Every row gives one point. A path goes straight from each point to the next, and from the last back to the first. The post is the endless flat space through its rows: a point in 2 columns, a line in 3, a plane in 4, and so on, so that a path can go around it. Count how often the path circles the post. Going back the other way cancels.
In the rows, 128 means zero.

Post, 2 rows:
[[132 135 148]
 [120 144  89]]
Path:
[[115 128 120]
 [141  90 125]
 [153 117  94]
 [151 175  99]
 [114 170  81]
 [137 152 156]
 [155 154 131]
 [176 148  85]
 [148 167 153]
 [ 98 174  95]
 [ 80 151 131]
 [ 97 100 130]
 [147 105 137]
 [144 138 124]
 [156 166 140]
 [123 159 164]
 [ 80 150 149]
 [101  91 112]
 [133 109 100]
 [135 111 137]]
Times around: 2

Post (5 x 6):
[[137 132 186 113 133 143]
 [108 105 111 124  99  71]
 [129 127 140 119  61 107]
 [127 116 180 142 111 134]
 [147 151  93 139 166 185]]
Path (14 x 6):
[[155 141 130 151 112 143]
 [119 127 181 134 149 114]
 [107 145 171 157 159 120]
 [119 120 100 146 110  76]
 [159  99 111 104 112 108]
 [162 130 118 100 136 140]
 [145 119 152 187 122 150]
 [116 164  83 125 115  62]
 [ 99 134 163 161 156 161]
 [114 146 130  92  99 153]
 [122 181 132 154 105 141]
 [134 133 167 117 127 106]
 [177 119 136 119 105 141]
 [148  93 120 104 103 106]]
Times around: 0

Post, 8 rows:
[[141 148 146 121 106 142 120 127 117]
 [164 139 119 122 169 189 114 130 172]
 [ 98 112 116  97 109 163  92  87 142]
 [119 124 104  93 112 123 102 127 167]
 [165 135 155 132 136  94 120  93 102]
 [134 157 118 127 136  53 110 119  51]
 [108 124 135 129 157  79 108 170 129]
 [139 111 105 145 104 133 109  96 123]]
Path:
[[103 134 123 118 184 114 138 119  88]
 [148 129 172 108  81 109 125 168  87]
 [110 135 171 128  89 127  65 143  86]
 [140 163 157 105 116 115  97  90 145]
 [106 158 166 133 142 130 127 108 130]
 [118 179 174 125  97 102 121  87  99]
 [122 153 162 129 104 149 137 104  83]
 [ 90 115 104 111 171 131 129 140  84]
 [152 139 139  80 163 146  98 117 138]
 [110 165 129 113 113 109  67 158 115]
 [109 171 138  94 138  92  99 115 127]
 [109 125 126 137  74 126 136  73  96]
 [156 112  87 128 129 109 130  83  94]
 [107 124 138 107 116 127 103 171 127]
 [154 157 139 103  92 157  75 104 126]
 [135 154 164 125 129 106 103 157  98]
 [156 127 106 150 106 122  95 124 119]
 [110 147 124 107 103 114  78 112 143]
 [117 125 162 124  89 159 123 102 171]]
Times around: 3

Post, 11 rows:
[[111 113  81  96 162 140 126 121  90 155 169  64]
 [130 135 150 142 134 124 135 125 117 132  94 131]
 [ 95  99 116 140 153  99 138  95 159 146 127 148]
 [ 98  91  85 139 140 113 158 155 158 149 119 148]
 [162 105 137 161 130 137 147 109 107 110 141 162]
 [116  81 146 125 119  89 119 128 123 116 151 171]
 [142 114 124 157 121  86 132 143 103  63 108 119]
 [ 91 103 152 135 100 128 130  71 106 137 122 104]
 [134 122 141  89 146 118 126 134 137 112 146  41]
 [164 127 128 124 123 141  92 101 119 114 142 116]
 [184 161 132 166 122 102 104 171 144  79 171 152]]
Path, 25 rows:
[[104  96  61 164 183  82 167 113 162 126 110 104]
 [127  99 117 145 158  81 124 167 131 115 107 101]
 [ 95  83 155 141 107 134 108 109  94 109 158 122]
 [143 105  56 105 143 148 123 179 142 120  92 121]
 [141 119 111  87 122 103 114 107 169  86 166  89]
 [133 105  80 124 193  98 162 127 114 116 135  83]
 [126 106  71 167 146  88 142 158 126 112 135  64]
 [171 108 129 141 144 128 104 159 130  98 176 156]
 [109 147 114 166 135 102  89  59 106  89 121 111]
 [140 139  62 132 138 140 132 134 147 103 134 131]
 [148 197 106 174 120 131 134 131 118 156 167 152]
 [123 125  78 111 166 117 141 150 165 157 142  72]
 [ 85  82 123 110 126 109 102 147  86 151 120 118]
 [142 111 107 155 165 145 122 133 150 107 119 135]
 [103  75  98  97 113 144 106 133 132 143 152 102]
 [106 122 108 136 141 109 114 136 131 136 156  85]
 [143  94 108 162 138 112 155  92 145 126  96 131]
 [121 101 151 108 147 113 172 168  96 144  77 139]
 [160 128 122 146 126 115 161 116 121  95 124 155]
 [143 114 115 111 121 101 129 116 115 132 171  98]
 [147 118 108 157 142 106 131 135  83 129 126 106]
 [115  55 116 129 105 132  89 119  68 101 164 130]
 [ 96 119 148 122 133 126 123 143  81  98 147  98]
 [115 121 184 121 128 114 143 114 160 133 129 159]
 [167  94 103 113 139 109 145 102 133 102 155 140]]
Times around: 3

Post (17 x 18):
[[162 121 111 100 136 158 153 116 145 152 149 141 144 145 162 134 113 159]
 [144 173 186 123 125  70  86 118 157 100 137 193 121 128 127 114 126 159]
 [114  83 160 147 141 146 137 174  52 120 117 133 126 144  89 138 124 118]
 [115 130 110 117 140 138 154 104 152  74 115 166 166  92 141 127  96 112]
 [100 168 138 122 122 168 180  89 134  95 116 177 125 107 144 112  89 144]
 [144  99 145 112  96 165 154 148 149 148  53 116 103 126 123 144 111  93]
 [ 70 135 139 139 156 100 162 172 194  66 143 155 129 136 109 151 106 137]
 [117 110 145 117 115 145 150 104 103 140  97 116 162 109 117 133 148 152]
 [162 105 136 161 125 103 160 156 119 159 122 117 125 173 102 101 124 125]
 [128 107 138 140  97 149 132  96 139  98 142 128  89 108 137  81  81 106]
 [148 112 156 118 108  41 112  94 178 126 134 137 117 151 114 139  68 126]
 [133 142 120  89  82  90 164 135 144 118 172 196 140 146  74 168 160 147]
 [130 117 131 114 162 140 151 133 142 169 125 122 100 114 140 139 118 109]
 [154 159 117 158  89  74 184 101 118 119 160 122 129 122 158 158 130 168]
 [157 108 103 136 142  88 103 106 136 112 117 106 105 189 123 136 128 126]
 [138 149 115 177  83 190 183 114 114 136 128 178 141 109 124 160 132 157]
 [132 127 161 130 128 137 151 111 136 135 159 127 131 156 122 132 125  89]]
Path:
[[133 116 120 117 164 101 151 113 140  84 127 143 129 146 180 137 126  91]
 [170 107 122 109  61 161 178  68 149 120 165 162  96 112 132 122  98 130]
 [126 125 171 149 137  94 140 118 101 110 146 124 151 147 105 144 118 138]
 [161 142 119 165 105  94 162 126 158 110 150 130 107 153 109 111  88 154]
 [167 144  75 136 104 149 154 172  93 171 146 148  99 130 102 127 154 138]
 [103 155 148 158 124 105 174 135 132 148  95 151 159 144 158 106  95 166]
 [105 120 177 160 140 163 158 163 200 116 130 166 130 172 149 138 142 104]
 [160 117 152 125 150 142 151  99 131 133 132 170 132 151 104 137 131 139]
 [142 144 128 122 164 172 168  95 151 144 151 114 129 124 150 117 100 107]
 [140 146 119  67  93 135 187 141 134 130  89 118 171 137 111 106 127 129]
 [ 95 177 152 144 125 136 160 148 170  97  93 144 113 125 113 138 125 124]
 [ 87 118 135 140 139 105 113 125 135 134  81 106 143 110 132 140 112 119]]
Times around: 2

Post:
[[ 95 138  98 100 156 121 141 112 109 110 142 124 111 107 149 105  86 187]
 [157 131 130 109 118 115  83 154 116 127 149 158 192  89  82 118 127 145]
 [132 151 147  82 131 125 168 131 127  95 164 133 151 166 119 134 118 180]
 [105 135 164 102 139  89 135  65 120 118  88 154 143 154 140 130 124 141]
 [149  95 153 161 114 107 123 119 147 132 175 128 123 154 101 129 160 116]
 [162 173 103 101 115 133  95 149 111  98 130 168 143 136 113 139 122 133]
 [124  93 142  96 134 135  88 134 133 166 159 130 167 121 138 169 163 170]
 [111 111 121 154 143 129 138 140 141 158 108 167 130 118 126 164 163 186]
 [128 139 147 185 128 130 124  99 159  90 104 120 138 106 107 137 106 175]
 [117 151 116  96 132 167 136 147 158 124 140 147 118 112  97 107 120 140]
 [152 145 165 157  84 126 103 141 122 129  90 154  83 113 103  93 159 119]
 [102  92 113  96  91 123 134 156  96 116 152  98 114  90 173  71 152 103]
 [ 92 145 167 114 132 103 109 119 180  72 122 171 108 170 127  84 103 135]
 [107 108 122  87  73 118 138 162 148 111 112  91  85  70  98 120 170 141]
 [106 158 108 120 154 105 126 127  59 138 104 114 152 165 120 100 139 134]
 [111 106 154 119 110 102 111 139 153 173 145 160 144 153 138 126 109 125]
 [134 140 119 104 128 134 112 184  96 110 151 141 122  78 137 157 131 115]]
Path:
[[113 118 103 145 151 152 110 154 108 134 171 122 141 120 155 175 170 130]
 [132 117 166 122  85 120 106  90 134 117 166 113 124 120 117  82  89 133]
 [128 103 159  61 110 135 122 144 133 171 127 183 148 113  88 113 126 186]
 [137 147 129 106 112 121 119 150  72 122 135  77 113 138 126  95 126  91]
 [136 144 136 115 118 164 148  88 123  97  90 127 110 111 117  85 144 143]
 [102  87 158  76 149 144  88 117 115 142 149 122 104 123 147 149 178 109]
 [ 82 126 142  94  83 147 124 160  94 117 131 156  66 105 160  80 171 156]
 [134 189 151 123  76 124 146 129  91  99 154  95 180 111 154 129  63 189]
 [147 121 114 113 124 103 119 102 149 150 117 151 138  88  84 155 151 182]
 [128 199  79  75 148 148 162 145 130 103 117 133 124 160 124 102 137 143]
 [113 116 164 110 122  85 100 128 177 122 141 169 145 134 121 137 193 156]
 [129 135 150 126  87 108 107 133 125 116 155 137 129  82  95 114 104 140]
 [101 106 155  90 128 110 110 114 130 119 113 139 161  98 109 150 141  98]
 [104  94 146 125 119 178 115 112 140 106 118 136 127  99 138 184 147 134]
 [ 83 153 131 171  97  86 117 139 133 107 127  91 153 121 100 128  76 171]
 [113 153 139  85 125  89  94 121 138 127 151 147 124  78 147 140 116 132]
 [152 137 110  88 121 111 123 125 109  67 172 103 149 111 148 127 116 139]
 [109 158 140 164 126 113 139 109 148 116  87 128 110  92 150 134 149 171]
 [117 157 139 103 124 148 135  91 161  98  96 140 141 101  95 152 130 163]
 [111 165 157 138 142 116 135 163 129  88 148 164  90 127  99 127 118 131]
 [117 125 152  63  82 101 121 143 123 141 185 145  97  79 146 103 131 163]
 [157 167 150 136 105 152 122 144 186 119 122 145 123  76  90 162 138 157]]
Times around: 0

Post, 17 rows:
[[148 121  92 144 116 137 100 178 133  82 116 140 165 159 130  97 148 153]
 [167  94 100 106 139 113 143  89 122 147 143 118 114 125 138 126 126 120]
 [117 174 121 127 147 150 118 121 118 120 128 124 123 167  71 128 123 178]
 [144 125 113  94 159 129 141 139 133 133  76 113 128  81  80 126 134 138]
 [125 155 144 112 116 112 125 117 125  93 118 124 148 111  94 113  93 122]
 [142 169 126 124 141 124 121  95 156 112  84  91 147 121 118  86 107  98]
 [ 88  98 108 153 161 126 107 160 136 120 103 169 170 102 142 138 134  84]
 [134  80 122 125 147 120 123 153 181  85 133 154 146  93 156 106 177  94]
 [ 97 129 160 109 126 152 114 152  91 117 127 125 143 102 111 101 144 100]
 [166 103 123  69 115 146 130 135 145 161 147 104 138 132 117  97  69 100]
 [124 133 148 103 137 148 124 112 118 142  67 110 155 158  74 133 121 167]
 [164 117 120  96 150 135 131 146 109  91 147 166 133 144 100 142 147 108]
 [119  97  90 122 156 193 111 145  85 101 115 119 152 141 130 157 106 175]
 [ 71 134 118 111 112 134 110 150 143 112 122 137 135 104 152 157 136 100]
 [141 118 154 155  97 144 146 150 153 142 140 128 153 129 146 136 114 117]
 [177 138 117 111  90 174 109 117 119 118 149 137 141 124 129 110 120 147]
 [ 70 156 111 100 146 124 142 110 120 116 120 154 132 135 160 117 110 131]]
Path, 32 rows:
[[ 84 152 100 116 136  89 131 117 168 117 126 146 142  69 122  97  68  97]
 [ 97 146 121  80 108 108 152 116  92 118 169 144 128 150  98 132 122  93]
 [135 145 128 154  98 167 108 149 152 118 109 103 168 198  91 130 123 119]
 [115  98 152 139 105 131 130 128 121 159  93 142 152 131 130 103  95 107]
 [120 115 114 145 150 125 116 146 127 141  75 133 145 133 109  87 139 143]
 [112 131 142 128 131 144 147  57 121 148 103 124 122 117 135 110 121  89]
 [ 82 136 104 151 139 109 116 129 149 129 150 160 150  92 126 109  94  77]
 [109 129 120 108 104 145 159  82 112 154 133 164 131 176 155 107  72 160]
 [140 100 130  99 113 165 126 134 132 164 109 191 153 129 156 142 110 133]
 [ 65 105 100 106 164 150  93 127 125 141  89 155 157 142 163 107 144 153]
 [159 107 156  98  81 114 134 122 145  73 169 139 166 124 136 139  88 116]
 [134 123 106 119 100 208 146 116 105 166 155 156 148 129 128 152 149 178]
 [ 83 134 211  91  99 108 159 105 161 120 122 150 154 128  76 128  91 125]
 [ 97 101 129 121 142 133  91 106 150 133  88 148 138 178  88 175 105 137]
 [190 155 107 130 161 142 132 146 125 107  97 124 130 116 115 140 104 106]
 [138 103 154  87 141 155 117 138 108 158  57 151 170  79 138 106 106 125]
 [111 156 152 145  83  96 105 125 182 113 119 100 120 128 133 102  91 123]
 [116 106  83 169 152 154 111 127 140 149 123 144 133 152 123 151 146 137]
 [133 194 145 135 123 128 137  90 127 106 118  88 132 131 118  69 126 104]
 [ 52 123  85 122 110 122  95 104  97 131 133 110 147 126 152 101  88 120]
 [169 138 126 155 140 157 138 136 109 103 121 127 140 124 100 120 177 155]
 [151 138  67 139 115 131 106 139 104  78 103  84 156 106 127 173 114 157]
 [ 43 121 123  94 140 135  72 141 114  75 107 137 160  97 158 138 124 126]
 [113 127  94 125 128 191 114 164 136 100 159 112 115 181 168 147 127 162]
 [152 136 168 135 122  96 168 139 118 121 144 143 117 144  76  92  86 104]
 [132 165 147  56 109 166 164 114 150 116 131 137 130 205 115  90 124 207]
 [131 156 100 108 147 154 149 113  78 103 116 103 143 122 110 113  88 164]
 [146 153  90 174 139 167  98 126 127 120  67 148 194  97 109 114 128 147]
 [116  89  78  84 127 147  99 142 152 102 136 137 136 120 160 113 145 109]
 [154 175 133 144 150 168 162 130 126 154 127 113 120 129  63  47 127 140]
 [102 150 145  92 103 128 148 136 126 170 149 147 148 194 118 100 135 129]
 [133 149 158 153 145 152 146 112 142  85 118  94 169 186  96 141 153 169]]
Times around: 0

Post (17 x 18):
[[123 144 150 113  83 133 145 157 156 105 180 120  81 102 178 130 127 151]
 [133 123 105 105 145 129 151 115 103 131 141 163  93 151 113 105  84 146]
 [135 160 136  97 131 126 109  96 130 105 137 111 125 141  62 105 142 117]
 [117 139 134  94 102 128 112 117 149 140 129 135 117 147 144 159 152 144]
 [134 122 132  96 104 123 149 132 149 126 154 149 166 152  79  88 116 139]
 [131  87 129 129 154 133  88 116 160 139 112 161 100  99 168 165 123 150]
 [128  84 107 174 141 150 132 163 139 160  97 150 115 107 123 140 105 139]
 [109 106 142 143 163 114 128 140  79 110 118  96 124 106 127  94 104 144]
 [112 130 113 122 142 119 117 148 139 108 168 135 123 163 110 155  77 119]
 [136 115 161 110 118 148 123 130 161  99  90 104 149  94 112 156 132 104]
 [111  86 120 118 155 152 116 158 130 169 116 124 110 129 116 147 137 103]
 [146 109 127 144 138 169 183 174 167 125 108 136 123 129  97  95 167 103]
 [156 143 157 114 130 122 120 143 134 132 156 113 139 122  85 165 154 119]
 [ 92 112 119 135 176 158 150 159 136 131 147 103 145 112 110 121  97 123]
 [ 98 120 130 103 149 126 135 162 119 149 117 146  85 109 120 118 113 143]
 [131 124 155 151 126  72 163 114 145 137 114 137 103  89 107  67 162 137]
 [128 149 135  90 137 147  94 108 146 134 138 134 152 161 118 128  95 123]]
Path:
[[142 124 119 104 138 165 126 171 153 134 156 149 146 114  64 155  64  63]
 [138 126 144  95 134 133 133 155 173 109 139 119 137 121  75  67 164 107]
 [ 87 130 129 128 139 121 130 175 138 125 125 133 127  82 103 115 126 167]
 [152 159 153  86 127 101 119 105  68 115 175 135 176 160  73 123  86 145]
 [111 158 140 118 139 148 100 149 148 173 116 163 118 174 122 137 116 126]
 [104 119 156 111 160 130 122 160 147 140 106 113 108 126 123 147 118 125]
 [135 108 149 120 188 112 129  94 136 122 111  86 139 104 157 124 170 131]
 [ 87 143 132 117 103 118 134 144 136 150 155 120 107 134 179 116 142 137]
 [117  54 107 187 127 152 143 209 108 127 175 127 161 132 103  86  82 122]
 [103 109 143  51 143 138 135 159  90 111 148 130  63 148 107 125 109 109]
 [108 110 112  58 102 170 150 106 141 144 116 129 107 135 112  91 104 138]
 [134  70 136 134 171 182 145 162 163 158  82 141 100 130 186 152 153 119]
 [103  86 137 151 154 156 130 110 155 116 140 132 105  92 148 109  63 129]
 [142  84 115 169 114 105 145 123 139 120  98 155 117 122 115 168 151 127]
 [128  84 132 163 119 112  76  89 179 120 112 176 138 173 108 102  63  97]
 [104  88 126 113 175 142 137 100 131 157 105 130 128  70 127 142  78 154]
 [130 129 134 150 137  93 102 138 144 131 149 113 151 168 100 102  85 122]
 [110  72 108 146 125 157 116 182 127 108  82 144 122 141 137 150  51 182]
 [128 112 130 107 136 134 143 109 172 161  73 150 111 126 134  89 132 101]
 [137 150 115 155 118 103 112 114 163 130 182 133 174 132  83 126 108 135]
 [131 101 179 124 165 143 143 150 143  98  74 130 120  70 127 107 183  97]
 [ 78  84 144  64 155 178  84 101 137 143 109 133 139 146 110  86  85 112]
 [122 111 116 121  96 146 113 171 178 166 148 166 115 175 133 105  70 158]
 [153 121 169  95 100 103 128  78 158 114  95 140 127 159 103 136 136 117]
 [135 135 173 123 140 115 102 155  85 120 181 121 139  89  90 145  93 142]]
Times around: 2
